Each row of a before or after table is a point. One or more steps were done to the points. Then noise was added and the rows were shuffled. The steps act on columns, c1 being the first. Name the steps. A step turns or swaps two columns, mirrors them in a line or flattens them onto one, adds a multiple of one to another, or multiplies or shifts one. Angles are multiples of 10 degrees, from the lower column toward the higher: turns from -170 to 170, lines from 10 to 170 but not 90. Use the fewest steps. Two steps may share a column if one is a turn and the other turns, adds or multiplies; they go together, in the order done. Otherwise the lowest column goes first.

Before:
[[-65 -28]
 [-21 -12]
 [ 52  -6]
 [-19   1]
 [ 29  38]
 [  5   6]
 [-52  34]
 [-43   3]
 [  3 -10]
 [-23  77]
 [-28  32]]
After:
[[ 18  -7]
 [ 23   9]
 [ 44 -42]
 [-35 -32]
 [ -3  10]
 [ 10 -82]
 [ 42 -12]
 [ 68  18]
 [-49  12]
 [ -9  -5]
 [ 22 -36]]
Steps: turn c1 and c2 by 170 degrees

Before:
[[  3 -22 -69 -34  12  23]
 [ 34  94  15  -9   9   7]
 [-30   0 -27   4 -10  16]
 [ 10 -32 -18  -7 -13  22]
 [  1  55  -3   4  12 -38]
 [-15 -46 -19 -36  -7   6]
 [ 31  53 -17  -3 -32 -26]
 [  9  93   4 -44 -17 -11]
 [  2 -57 -30 -28  19   6]]
After (9 x 6):
[[  2 -59 -29 -28  65   5]
 [ 11 -32 -21  -5  13  22]
 [-15 -45 -20 -36  20   3]
 [ 30  55 -18  -5  -5 -24]
 [-29   1 -28   7  32  14]
 [ -3  54  -1   6  18 -41]
 [  5 -21 -69 -35 117  23]
 [  9  92   5 -44 -20 -14]
 [ 29  93  15  -9 -15   6]]
Steps: add -1.5 times c3 to c5

Before:
[[-57  18 -87  12  39 -16  22 -22  18   1 -40]
 [ 56  -2 -44  -9 -32  -3 -25  45   8 -22  44]
 [ 43 -31   6  18   0  34   4  39  32  33 -42]
 [ 53 -53  -8 -34   1  38 -39   8  15 -23  35]
 [ 10 -17   0 -74 -21  -2 -75  35   1 -42  27]
 [ 21 -26   3  62  42 -41  40  34 -13   0 -21]
 [ 22  -9  19  59  -5  29  39  53 -47   5 -25]
 [-10  -3  11 -49 -13  32  -8 -33  40 -42  31]
 [ -5  12 -42 -18   7  -4 -34 -73  -5 -40 -27]
 [ -9  59 -31  19  82  -4  33 -12 -25   8 -30]
 [-27  49 -18  37  37 -11 -22 -46  32 -12 -26]
 [-70  35 -54  24  49 -13 -13 -49 -24  36  12]
 [ 39  12  12  33   8 -43  57  19 -36  45 -28]]
After (13 x 11):
[[ 40  13  12  33   8  43  57 -16 -39  44  25]
 [ 33 -19  -1 -74  21  -5 -76  17  27 -40   8]
 [ 39 -25   4  60 -25  53  41   6 -21   2   5]
 [ 57 -32   5  18 -11 -33   5  -9 -29  35 -46]
 [-17  61 -29  20 -73  32  34  -1 -38   9  14]
 [ 70  -1 -43 -11  30  -8 -24 -15  43 -23  10]
 [ 53 -10  19  58  -6 -31  38  18 -38   4  35]
 [-53  18 -88  14 -32  29  21  31 -33   0 -32]
 [-60  14 -41 -16  -5   6 -33 -42 -26 -38  -3]
 [ 39 -53  -6 -33 -13 -35 -41 -35  39 -22  -4]
 [-53  50 -19  36 -32  23 -22  -7 -15 -13 -40]
 [-31  -3  10 -49   1 -35  -8 -12  43 -43 -26]
 [-81  34 -53  24 -42  29 -13  23   2  37  27]]
Steps: turn c1 and c8 by -50 degrees; turn c5 and c6 by 160 degrees; turn c9 and c11 by -70 degrees

Before:
[[ -38   61   -5   37  -46   38    0   -9  -29  -17   18   25  -34   34
   -32   37    6  -17  -46   -7]
 [ -27    6  -28  -23   33  -20  -18    8  -13  -85   66  -38    9   50
     5   24   54   55   -1  -16]
 [   9  -29   85   15  -15   63    1   28   -7    0   44  -13   49   -6
   -28  -16  -20    3  -64  -48]
 [ -32   24   75   51   12   25  -30   45   67  -27   32  -55   34  -22
   -33   21   18  -10   23  -34]
 [  -4  -21   11  -32    9   44  -44   -5   76  -27  -54   12  -70  -32
    26  -46   29   -7    4   30]
 [ -17  -23  -12   86   -3   29 -118   48  -12   -6   39   16   11   -5
    -8  -43  -35  -12    8  -27]
 [ -28  -29   31  -12  -63    8    2   49  -19   -3   -6  -14    6  -22
    27    4   21   25   21   48]
 [ -38   21   -6   76    2  -50  -42    7   -1  -54   34   -9  -53    2
   -31   -8   34   28  -18    0]
 [  33  -45   30  -30   31   11    2    2   20   -7   22  -45  -42   50
   -41  -32  -35   12   63  -21]
 [  -5   30   -6   14   18   -3  -18  -21  -73  -39   63   16   11  -33
   -32  -28   -1   18  -26  -10]
 [ -20  -37   54   31   27   24  -45  -43  -27   -8  -39   -4   27   27
    -9    0  -25   13   31   -6]
 [  12   26  -25  -37   66   28   14   16  -41   18  -15   40   18   75
     1   -9  -18   -1  -43  -11]
 [ -47   29   -7  -23  -46  -24   -2  -43   31   -2  -67  -19    8   26
   -41  -23   57   19    5   83]]
After (13 x 20):
[[  49  -27  -73   16   44  -48    1  -18   -7  -10   44  -14   50  -28
    -5  -15  -20  -44  -43  -54]
 [  14   42   15   13  -18   -8  -17  -22  -73  -26   62   16   11  -32
   -34  -29   -1  -13  -25   11]
 [  38   19   22  -37  -44  -57   13    3  -42   25  -14   41   20    1
    74  -10  -18   13  -24  -18]
 [ -21   33   52  -22  -39    0  -18   -7  -13  -80   66  -37    9    5
    52   24   55  -33  -18  -17]
 [ -36  -26  -14  -11   59   25    2   68  -19  -12   -6  -14    7   28
   -22    4   22  -40    0   -7]
 [ -19  -20    4   86   18  -25 -117   11  -14  -15   39   14   13   -8
    -5  -43  -35   17   -4  -53]
 [  -1   63   -5   37   59   -9    0  -10  -29    5   17   26  -35  -31
    34   38    6   16  -60    3]
 [ -14  -40  -21  -30  -22  -25    1  -15   20  -21   21  -45  -43  -41
    51  -33  -35  -26   69  -15]
 [  -5   -9  -11  -31   14  -43  -43   20   76  -32  -55   11  -71   25
   -31  -45   30    0    0   23]
 [ -16   39   20   75  -27   42  -42    5   -1  -44   34   -8  -53  -30
     4   -9   34  -22  -40   -5]
 [ -39   27   15  -22   28   44   -3   36   30    7  -68  -19    7  -41
    25  -24   57  -12  -25   86]
 [ -39   32  -68   52    3  -28  -30    2   67  -16   34  -55   33  -32
   -21   21   17  -28   -2  -56]
 [ -34  -32  -40   30  -12  -34  -46  -31  -27  -21  -39   -4   27  -10
    29    1  -24  -39   12   29]]
Steps: turn c1 and c19 by 40 degrees; turn c2 and c10 by 20 degrees; turn c3 and c18 by -150 degrees; turn c5 and c6 by -150 degrees; turn c8 and c20 by -50 degrees; swap c14 and c15

Before (9 x 48):
[[ -6 -48 -10  19 -26  32 -23  14 -15  -1   7  20  28 -35 -21 -51 -17 -32
   -5   3  -4  11 -21 -23   0  -7 -20  -8  18 -23 -11 -35 -47 -37  27  75
    9   9  20 -73   8 -10 -12  25  45 -19  23  25]
 [  6   2  -3  21 -23  34  -1  19   1  -9  23   9  23 -33 -18 -39   0 -29
  -23 -10  -5 -13 -29  -4 -23  15  59  -2   8 -24  37 121  10 -39  25  -4
   -4  21 -21   2 -10  -5 -13  -1  14  -1 -28  20]
 [-29  12   5  13  10  40  52  15  16 -10  20  -8  -7 -21 -26 -39  66  -6
  -10 -17   1  -7 -25 -13  50  27 -23   7  10 -28 -20 -17 -41 -14   9  19
   45  17  12  33 -26   1 -10  12 -10 -24 -16  33]
 [  7 -15 -23  40   1  33 -23  20   0   1 -48 -21  -8  -6 -17 -49 -26 -41
   42 -23  -3  -4   2  22 -11   9 -22  73  16 -24 -34 -29   5 -43  32  47
    6  16  -3  39   2  -7   1 -87  -3 -25 -29  37]
 [ -2 -21   5  41   2  10 -18   4  20 -15   8 -10  -9  -8   2 -43  20  79
   11  -2   7  13  -6  -4 -13  13 -25  -3  19  -8   0  10   2 -38  31 -13
   41  10 -22  42 -18  28  41  -6   0 -23 -19  23]
 [ -6  -9   4   9   1  26  15  20 -91 -13  27  -2 -12 -33  49  53 -31  44
   -3 -24  -6  29  11 -28 -23  19  18 -19  -1  -2 -35 -33 -37 102   0  -1
    4   4 -22  48   2   1  50  11  33 -19  54  32]
 [  7  12 -17  21   2  16 -16   6   8   6 -18  15  -9 -25 -27 -47  -4 -41
  -26   8 -10  -7   0 -10   3  29  50  -3   6 -13  17 -29 -21 -28  31   7
   51  13  89   1 -36 -11 -14 -16  34   6 -19 -63]
 [-17 -34   7  26  -5  29 -24 -34  16  -5  32 -17  -4 -28 -26 -46 -20 -43
   -7 -28   9 -13 -16 -31 -23  21 -24  -4  -2  16 -21 -23 -13 -37 -26  -5
   -4  24 -26 -40 -31  -5 -14  22   0  -2 -18 -28]
 [  0  11  -1  29  13 -61 -22 -25  17  -8  28 -16  55   9  12  32 -15  -8
  -25 -12   5  15  -1   4 -20  37   4 -20   6 -12  40 -24   5 -32  18 -17
   13  12  -9 -41   8  56 -14  10  64  -1 -19  26]]
After (9 x 48):
[[  9  21 -16  21   2  16 -19  -4   6   6 -20   9  -9 -23 -26 -46  -7 -39
  -29   9 -19  -6  -1  -9   3  29  10 -24   9 -12  17 -29 -23 -28  31   6
   52  13  88   2 -35 -10 -15 -16 -17 -27  -2 -60]
 [-26   1   5  15  11  41  54 -54  17  -8  20  -8  -6 -24 -25 -40  43  -7
   -9 -16   9  -7 -25 -15  50  27  -9  14  10 -28 -23 -15 -41 -13  12  20
   45  17  10  32 -26  -1 -10  13 -12  20   6  34]
 [-17 -34   7  27  -5  28 -24  38  14  -4  30  28  -4 -26 -26 -45   5 -43
   -7 -27  11 -14 -15 -34 -21  19  -8   8  -1  15 -20 -24 -14 -38 -24  -4
   -6  24 -25 -40 -32  -4 -12  20  -1   0   3 -29]
 [  0  -3  -1  27  14 -62 -21  29  16  -8  30  -4  55  11  11  33   5 -10
  -26 -12 -10  16  -2   6 -20  39  10 -17   6 -12  42 -23   3 -32  17 -19
   14  12 -13 -41   9  56 -11   8 -42 -45   2  26]
 [  3   8  -5  22 -24  35  -1 -14   1  -9  21  15  22 -34 -18 -39 -15 -31
  -23 -10  -8 -11 -28  -5 -22  14  17 -28  10 -24  39 122   9 -39  24  -6
   -3  22 -20   4  -9  -5 -14  -1  -9  -9  -8  18]
 [ -4 -21   6  37   3   9 -18 -17  20 -14   6  28 -10  -9   1 -43  14  78
   10   2  12  13  -7  -2 -15  12  -5   8  19  -7  -2  11   1 -38  31 -11
   42  10 -21  42 -18  28  40  -9 -17  11  -2  23]
 [ -4 -14 -11  18 -25  31 -23   1 -17  -4   6  60  31 -35 -20 -49 -21 -31
   -3   5 -12  12 -22 -22   0  -7  -3   3  14 -23 -11 -36 -48 -36  27  76
    8  11  22 -75   9  -9 -15  23 -42 -19  43  28]
 [ -8  -7   6   9   1  25  13   6 -91 -11  25  10 -11 -33  49  55 -35  42
   -2 -25 -13  28  13 -30 -24  19  12 -22  -2  -3 -33 -31 -37 102   3  -1
    6   5 -24  47   2   1  51  12 -35 -13  71  33]
 [  7 -26 -21  39   2  36 -24   1  -1   1 -46  19  -8  -8 -18 -50 -33 -41
   42 -24   2  -3   1  22 -11   7 -38  65  16 -24 -34 -27   6 -42  30  46
    6  15  -3  40   1  -6   0 -88 -17  18 -13  37]]
Steps: turn c2 and c12 by -50 degrees; add 0.5 times c4 to c12; mirror c8 and c17 in the line at 110 degrees; turn c45 and c46 by -130 degrees; turn c21 and c46 by -20 degrees; flatten c27 and c28 onto the line at 120 degrees; shift c47 by 20

Before (11 x 64):
[[ -52   46   -1  -11   50   67   -4   41   -4  -35   61   27  -17   18
    35   47   52  -24  -34  -21   -5   13   46    6    4   66  -16   14
    33  -51  -16  -41  -43  -52  -25  -79  -47   21   30  -56  -20   25
    38  -39   -1   -2   -9  -12   20    2  -24  -22   48   10  -13    6
    -7   -4   14  -43   -2    2   -2   18]
 [  -6   38    2  -51   -8   55  -50   35   -6   -4   -2   12   -2   -9
   -50  -13   15  -14    3  -24  -20   34   50    2  -94  -11   19  -19
     1   -4   13 -104   34  -27  -28  -32   25   55   15   16   18   18
     1    3   25  -10    0   20   -5   -8  -33   17   74   -5    7  -15
   -37  -10  -62   21    0   26  -18   62]
 [ -22   63   -3  -66    6  -90  -29  -17   -5  -37   36   40  -53  -29
   -27   17   22   38   15   40   47  -21    4   -4  -54  -30   13   22
   -41   18    7   24  -17  -32  -23    9   73   -9  -43  -35   -7   -4
   -17   27   15  -53    7    7   -6  -12   28   14   63    1  -46    1
     2    0  -54  -54    3   20  -44  -14]
 [ -71  -52   30  -48   35   10   20  -50   15   53  -58    3  -18   71
     0  -69   44  -12   10  -34   12  -12  -22   33   71   73   -2    2
    -6   -2  -44   23  -50   -1   16  -11   52    4  -10   23   62   13
    -4   37  -33  -71    8    5   10  -17    2   27  -11   31  -16   10
    23   12   23   55   -3   56   59   52]
 [   4   -2   -4    9  -15    5   -7  -17  -19  -43  -23  -37   72   -1
     4  -13  -19   -6  -35    8   12   28  -13  -40   -3  -74  -24  -37
   -57   -6   19  -38   18   42    8   -3  -33   18  -64   23  -12   -5
   -38  -24   52   28    1    9  -13   -9   15    6   11   82  -42  -45
    -7  -33  -36    8   12   11  -17   37]
 [ -14  -13    7  -21   33   65  -47    7    6   -9  -24  -47    5   40
     4    2   24    6   50   15  -21   -5   29  -26   14   43   28    6
    79    8   43  -81    8    1   11  -24   47  -15  -18  -30    7   12
    24  -13   18  -30  -20  -13   47    5  -12    2   -9    6   20   39
   -32    0   47   -9  -58   48   17   52]
 [  15  -25   44   -1   15    0  -20   -6   37   10    6   18   42    9
   -17    8  -47   62   -9   11   -6  -17   23   64  -23  -52   14   -7
   -10  -10   -5   -1  -27  -49   17  -11    4  -28   23   19  -28   45
     6  -38  -20    7   -4   23    5   -8   -4   26   30   24   16  -61
   -42   51  -52   64  -75  -25   15    8]
 [  46   -9  -35   11   13   54  -43  -25   19  -24    5   31  -23   48
   -62  -63   10   12    5    0   -8   -9   48   10   35   -2  -15  -59
    -1   28   25  -21   23  -26  -36   13   57   -5   -2   -8  -48   -1
   -72    5    1   47  -31  -13   19  -16   39    5   12   73  -17  -15
    -4   25  -44  -33  -59   18   -3  -40]
 [  55   -7  -29  -43  -26  -23   41   26    0  -45  -24  -16  -60   -8
    34  -11   41  -46   -6   -6  -33   62    5   17    0   36  -43  -35
    61  -23   33   34   50   -2   13    0   21   19    6  -18    0   16
   -20  -12  -32    3   28   28   40   13  -11    7    8   49   16    5
   -23   36  -16   -2  -23  -13  -12   -1]
 [  -6   38  -15   24   15   24  -31  -48  -22   -6  -27  -16  -25  -32
   -38  -41   58  -65   50   44  -42   60  -46  -34   36   71  -60   20
   -40  -40    3  -22   10    2  -33   15  -52   -4   -3  -26   55    8
   -62   28   -7  -76   34   -2  -29  -57   -3  -18    3   21  -15   -1
    23   34  -42  -30  -36   18   12   44]
 [   0   -8  -55   20  -20    1   27   26    6  -17   -6  -20   -3  -38
     6  -28  -34   94  -43   37   17   43   23   25  -39   -4  -51  -10
    31   55   76   18  -23    2  -19  -31  -35  -38    0   -1  -66   20
    26  -13    6  -24   -3   24   66  -24  -29   11    9  -20  -37   -5
   -30    1   29    8    3   50   40   21]]
After:
[[  -8   35  -18   22   11   22  -30  -50  -19   -5  -27  -13  -26  -32
   -40  -41   56  -67   53   43  -43   61  -47  -29   30   78   12   23
    70  -40   10  -26   12   77  -35   15  -51   -4   -4  -29   56    7
   -25   31   -7  -76   39   -7  -30  -60   -3  -16    2   21  -14   -2
    23   35  -40  -31  -42   60   10   47]
 [ -10  -13    8  -19   32   63  -46    8    8  -10  -27  -48    2   40
     2    2   24    3   47   14  -21   -2   30  -23    9   41   40    4
   -70    5   43  -81    5  -40   10  -22   46  -17  -19  -32    8   15
    49  -12   21  -37  -24  -15   48    7  -13    2   -9   10   21   38
   -31    3   44   -9  -52   15   18   52]
 [ -72  -55   27  -46   36   12   22  -48   16   55  -54    3  -21   75
    -1  -69   51  -13   12  -31   14  -10  -23   37   75   72   -1    3
     2   -3  -42   20  -52   35   17  -12   51    5   -9   23   61   17
    43   36  -32  -69    9    8   12  -22   -3   27  -10   31  -17   12
    22   12   23   52   -6   42   61   54]
 [  -1   -7  -57   25  -17    0   32   29   13  -19   -7  -19   -3  -34
     9  -26  -39   95  -41   37   15   47   21   25  -39   -3   51  -10
    18   56   80   15  -29  -34  -15  -29  -29  -39    2   -1  -65   20
    55  -15    7  -23   -1   22   67  -24  -28    8    6  -16  -32   -3
   -29   -2   29    5    2   11   43   24]
 [  46   -6  -31   11   12   58  -42  -27   19  -24    0   27  -24   49
   -59  -64   10   13    1   -2   -9  -11   49   12   40   -7    7  -64
     9   26   25  -21   21  -99  -37   13   60   -4   -2  -12  -49    0
   -28    6    3   46  -24  -12   18  -16   41    8    9   72  -13  -18
    -4   24  -46  -34  -59   66   -4  -41]
 [   6   -1   -3   10  -19    3  -10  -16  -19  -37  -24  -39   70   -1
     3   -9  -18   -5  -34    9   12   28  -11  -37   -2  -77  -31  -38
    59   -1   21  -37   22   59    9    1  -31   22  -65   21  -12   -4
   -18  -24   52   29    3    5  -10   -6   18    7   13   83  -39  -42
    -8  -35  -35   11   10   38  -19   39]
 [  53   -9  -31  -43  -26  -22   39   22   -3  -41  -25  -14  -56  -13
    35  -13   41  -45   -4   -3  -31   62    5   24    1   35   72  -33
   -12  -27   34   33   44  -13   12    3   21   25    4  -19    3   12
   -23  -15  -30    2   27   28   37   12  -14    8    7   46   16    6
   -21   39  -13    2  -27    6   -9   -6]
 [ -52   42    1  -11   48   68   -2   46   -2  -36   62   31  -14   21
    29   44   55  -25  -33  -26   -5   15   44    5    3   65   33   15
   -11  -45  -21  -38  -50 -123  -25  -77  -45   21   28  -58  -18   23
    24  -39   -1    4  -11   -9   21    0  -27  -19   45   12  -14    9
   -12   -4   15  -48    2  -29   -2   19]
 [  14  -27   46    1   15    0  -19   -6   38    9    7   19   43    6
   -13    9  -48   60  -10   11   -1  -18   21   65  -20  -52  -18   -6
    -2   -7   -3    4  -40  -86   18  -14    5  -26   28   18  -30   43
   -13  -42  -21    8   -3   26    8  -10   -6   25   33   26   17  -60
   -43   52  -51   67  -73  -18   15   12]
 [ -22   71   -2  -66    2  -94  -26  -12   -4  -36   39   40  -54  -30
   -27   15   22   40   17   35   43  -25    3   -5  -55  -25  -39   19
    19   19    6   25  -14  -37  -23   10   74  -12  -46  -32   -8   -2
     4   24   18  -52    4    6   -9  -10   30   14   64    2  -45   -5
     2    1  -55  -56    5   23  -45  -14]
 [  -5   39   -3  -49   -5   56  -47   33   -5   -4   -1   14   -1   -8
   -50  -12   13  -11    6  -25  -24   33   45    2  -94  -13  -11  -17
   -18   -3   16 -107   29 -102  -30  -37   25   58   15   15   19   18
    19    4   29   -7    4   18   -8  -13  -29   16   73   -3    7  -18
   -36  -14  -60   19    0   18  -18   65]]
Steps: add -1.5 times c23 to c34; turn c27 and c29 by -130 degrees; add -0.3 times c42 to c33; turn c43 and c62 by -50 degrees

Before:
[[ 14 -19  70  10  11  33 -23   2 -57 -19  20  30  18  23  29 -19  24  11
   -3 -57  -7  18  17 -28 -35  -4  -6 -24 -59   5 -55  -9  -9   6 -73  33
  -35 -44   0   8 -21  52  42  -3 -35 -25  58  35  19   0 -54  -3  16  -5
  -64  19  55 -25  39  22 -34  36  -5  13]
 [ 34 -42  -7 -55  48   8 -11  -3  19  -3  -7 -18 -62 -16  77  41  11  10
  -13  27 -59 -13  11  50 -16  15 -15  25 -20  -3   2 -47 -33 -59  -1  27
  -15   0 -45 -16 -24 -60  75 -11 -17  37  46 -32 -76  13 -10  44   3 -58
  -10   0 -42  18  75  29 -14  27 -17  11]
 [ 12 -17 -45   6   0  16   4  63  21   3  51  19  -4  38  28 -27  32   9
   -2 -64  21  33   8  33   2 -13  37  33 -72  37   9 -25  -4  32   4  21
    5  67 -24 -47  29   1  13  16  -4 -66 -43   0   1 -31 -77  28   0 -72
   48   6 -36   7 -12  22 -11 -29 -48  60]
 [105 -16   2 -31  50 -53  -4 -25  19   8 -25  13 -57 -13 -50  55  77  44
   11 -15 -34   5 -33  -2 -29  22 -24 -44  -3 -56  11 -36 -12 -21 -16 -19
  -36  56 -10 -52  64 -34 -27  13 -53  40 -30  46 -45  24 -28  23 -29  35
   83 -40  -4  14  14  -5 -58 -47  -6  15]
 [ -3 -38 -30  37  61 -10 -46 -33 -11  -2 -12  30 -54  34  42 -43   3  10
   48   8   4  18 -72  28  55  -4  52 -23  -2   4 -18 -49 -37 -10  34 -31
   84 -30   1 -10  16  53  -1  19 -22  38  -8  17  47   9  16 -79  11 -13
   13  14 -16 -22  55 -49   8 -42  -5 -22]
 [ 36  13 -90 -10  63  44   9  18 -69   3   3 -23 -20 -33  -2 -22  30  34
  -55  -2 -19   2  21 -21  13 -32 -15  11  45  -4  29 -37   7 -31  -2  -8
  -39  12  -6  14 -22  -9  42 -26  49  27  -1   7  33   0 -18 -57   8  18
  -40  20  15  39 -13 -29 -29  -6  11  29]
 [ 73 -80 -35  32  -8 -30  60  24   5  38  21 -22 -53  76  28 -17  52 -24
   -9 -45 -49 -24  11  -5 -28  23 -67  46  56   3  -1 -37 -69 -17  40  -8
   40 -24  53 -22  56 -34  49  61 -13 -41 -36 -76  -7  -4 -15  34   9 -46
   14 -16  12 -21  48 -35  14  -8  53   7]
 [ 18 -28  26 -22 -60 -15  20  62 -54  28  47  61 -22  15 -31 -10  35  23
   24   1 -12  34  43  43  -8   5  45  44 -89  71  32 -11 -21 -18 -20 -29
    4  38 -12   8  -3   3 -34  37  21  41   5  53 -52  10 -43  -6  27  10
   15 -53  -3  11  19 -15 -51 -34 -26 -32]
 [ 17 -37 -45  16 -16   7  58  73  27  23 -20  -1 -14 -20  54  -3  28  24
  -38  -9  -5  -4  25 -29   0  25  70   8 -52  88   1  44   4  23 -12  31
  -42  -3  18 -20 -10  15 -12 -42  45  16 -69   4  33   9  -3 -24  17 -19
    8  14  19  37   6   6 -23  -3  24  -7]]
After, 9 rows:
[[ 37  13 -45  -9  65  43   9  -3 -68   3   1 -27 -21 -35  -5 -27  28   8
   39   0 -22   0  18 -19  11 -32 -15  35  43  -5  28 -40   8 -40  -1 -11
  -43  11  -5  10 -22  -9  45 -26  45  26  76   8  33   0 -17 -58  10 -18
  -41  21  43  38 -11 -31 -32  -6  13  30]
 [ 17 -34  17 -23 -57 -17  22  44 -52  25  50  62 -20  11 -28 -10  36  43
  -12   4 -10  32  43  43  -7   9  45  19 -93  72  32 -13 -24 -46 -18 -29
    2  37 -13  10  -6   3 -36  41  21  40 -25  53 -50   8 -43  -6  29  -9
   17 -56 -20  10  19 -16 -54 -38 -26 -31]
 [107 -18 -24 -32  48 -59  -3 -32  20   7 -23  15 -55 -14 -48  58  74 -45
  -10 -14 -34  10 -33  -1 -30  21 -24  47  -2 -57  11 -33  -7  -3 -18 -19
  -32  52 -11 -52  64 -33 -29  13 -51  40 -19  45 -43  25 -30  25 -30 -36
   86 -38  -7  17  14  -8 -60 -50  -5  12]
 [ 34 -43  36 -55  48   6 -10 -31  22   0  -6 -17 -60 -17  76  42  11  24
  -30  27 -60 -12  12  50 -15  17 -12  11 -19  -3   1 -44 -32 -48  -3  26
  -14   1 -45 -21 -22 -59  76 -11 -18  36  26 -29 -76  17 -12  44   8  58
  -13   0  34  22  75  30 -14  30 -16   8]
 [ 18 -41 -83  17 -14   7  58  73  25  22 -17  -1 -12 -18  52  -3  28   8
   39 -10  -3  -5  24 -31   5  26  70  24 -52  89  -1  47   8 -19 -14  34
  -43  -3  16 -21 -12  15 -12 -44  45  17   6   4  32   9  -4 -25  18  23
   12  12  21  37   2   8 -22  -2  26  -8]
 [ -4 -36 -23  37  57  -8 -48 -34 -11  -1 -14  31 -53  34  43 -39   4 -24
  -36  10   3  18 -72  31  56  -3  52  11  -1   1 -14 -49 -36  10  36 -31
   82 -28   0  -8  21  54   1  18 -25  37  21  20  50   7  10 -79  10  11
   11  15 -34 -21  55 -49   9 -42  -3 -20]
 [ 12 -21  87  13   9  33 -22   5 -56 -18  16  28  18  22  30 -19  24 -24
   50 -58  -7  20  17 -28 -34  -5  -4   7 -53   3 -53  -7  -8   6 -69  36
  -35 -46  -1   8 -22  49  42  -3 -34 -28 -32  33  21   1 -53  -3  17   3
  -62  18 -24 -22  36  23 -34  37  -5  14]
 [ 72 -79 -52  34 -10 -29  63  12   6  41  24 -24 -54  74  30 -17  49  48
   14 -44 -44 -23   8  -4 -25  23 -67 -23  57   5  -1 -41 -71 -25  41 -10
   43 -24  51 -21  59 -37  49  60 -13 -45   9 -77  -8  -3 -17  34  12  43
   16 -17   2 -20  47 -34  15  -6  53   7]
 [ 19 -15 -57   4  -2  20   2  67  21   3  49  17  -6  36  29 -29  32  32
  -31 -60  21  32  12  31   3 -14  36  12 -74  36   9 -25  -5  -5   4  22
    4  71 -26 -47  27  -1  15  15  -4 -64  18   3  -2 -32 -73  27  -1  76
   48   4  20   7 -10  20 -11 -27 -47  57]]
Steps: turn c3 and c47 by -60 degrees; turn c8 and c34 by -30 degrees; swap c18 and c28; turn c19 and c57 by -120 degrees; multiply c54 by -1
